Each wall is flat, endless, passes through zero and stands at right angles to its row. A trip goes straight from one point to another. Which walls does it cross, in order?

Walls:
(1): [ -4 -36  74]
(2): [-75   8   5]
(3): [-54  27 -37]
(4): [-16 -10  -9]
(5): [33 18 22]
Trips:
[-42 -43  -3] to [-30   9  -6] => 1
[17 14 68] to [-16 -54 -25] => 4, 5, 2, 3
[ 17 -48 -54] to [ 31   9 -47] => 3, 4, 5
[-87  25 -39] to [ 26  58 -11] => 4, 5, 2
[ 38  30 -29] to [28 70 16] => none
[63 -3 22] to [ 67  54 -44] => 1
[ 4 82 19] to [46 -6 49] => 2, 3, 1
[-41 -21  -7] to [-53 -22  28] => none

Walls:
(1): [ 46 -15 -64  23  83  28]
(2): [  6 -26  12  73 -41   6]
(3): [ 35 -61 -40  29 -37   0]
(4): [ 14  -6  29 -49   0 -69]
(5): [ 54 -20 -29  -2 -15  48]
(6): [ 59   0  50 -13  33  20]
(7): [  0  16 -13  11  49 -30]
Trips:
[ 51  16 -83  42 -29  36] to [ 59  34  21  24 -17 -72] => 7, 6, 4, 1, 5
[ 14  39   7  -8 -46 -20] to [46 27 11 46 43 22] => 6, 5, 7, 4, 1

Walls:
(1): [-42 -85  47 -46 -47  14 -64 -48  20]
(2): [  3  -8  48  51 -28  33  42 -51 -95]
(3): [-32 -35  31  18  -7 -16  78  44 -50]
(4): [  3   2 -50  -3  11 -25  38  64 -51]
(5): [-62  26 -43 -59 -49 -13 -57 -22  -1]
(6): [100  48  14 -28  11   2 -24  11  26]
(7): [  0  33   0  -4 -20   1  42 -16  -2]
Trips:
[-20  46  87  87  16 -10  47  13  63] to [ 20  -1   3 -82  -4  33 -45  22 -12] => 6, 2, 3, 1, 7, 5
[-56  16 -12  15  -6  -2  33  18  -4] to [ 15 -14  31 -16 -72  70  33  30  39] => 1, 5, 4, 6
[  0 -20  24   7  -1  22 -32 -34  62] to [-87  84 -11  25 -22  68  54  19 -11] => 6, 7, 2, 1, 3, 4
[39 11 60  5 15 82 46  4 63] to [ -7 -48 -14 -41  27  10  15 -21   4] => 1, 2, 3, 7, 6, 5
[ 12  77 -15  47  -4  -9 -47  46 -71] to [-38  54  -6  18 -52  -7 -27  16 -54] => 7, 3, 6

Walls:
(1): [ 40  66   0 -39 -32   6  53 -24   3 -19  33  66]
(2): [-14 -46  -6 -36   8   3 -22 -71 -27 -15  32 -37]
(3): [-35  57  78 -62  50  70 -76  -4  -6 -89   4 -52]
(4): [  1  34   2   7 -49 -12 -72 -12  18 -21  -5 105]
(5): [ 28 -83 -73 -30  -3  29   0 -66  11  24  60 -35]
(6): [-96 -41  -8 -57 -52 -28  18  32 -18  -5 -23  12]
(7): [-35  -2 -50   4 -32 -27 -14 -48 -16 -29   8 -58]
Trips:
[ -4   3  50 -44 -18 -47  92 -17 -50  -5 -40   1] to [ 16 -15  21 -11  -9  63  33  24  -1  34  61 -72] => 5, 3, 6, 1
[ 19  24  -9 -18 -33  82 -24 -58 -37  11  -9  67] to [ 13   5 -48 -41  24  -5  34 -34 -33  -8  73   9] => 7, 3, 4
[-14  25  13  14 -32 -20  31 -16  -8 -14 -58 -18] to [ 48  -2  58  28  30 -78 -32 -42 -36 -21 -11  50] => 4, 6, 7, 2
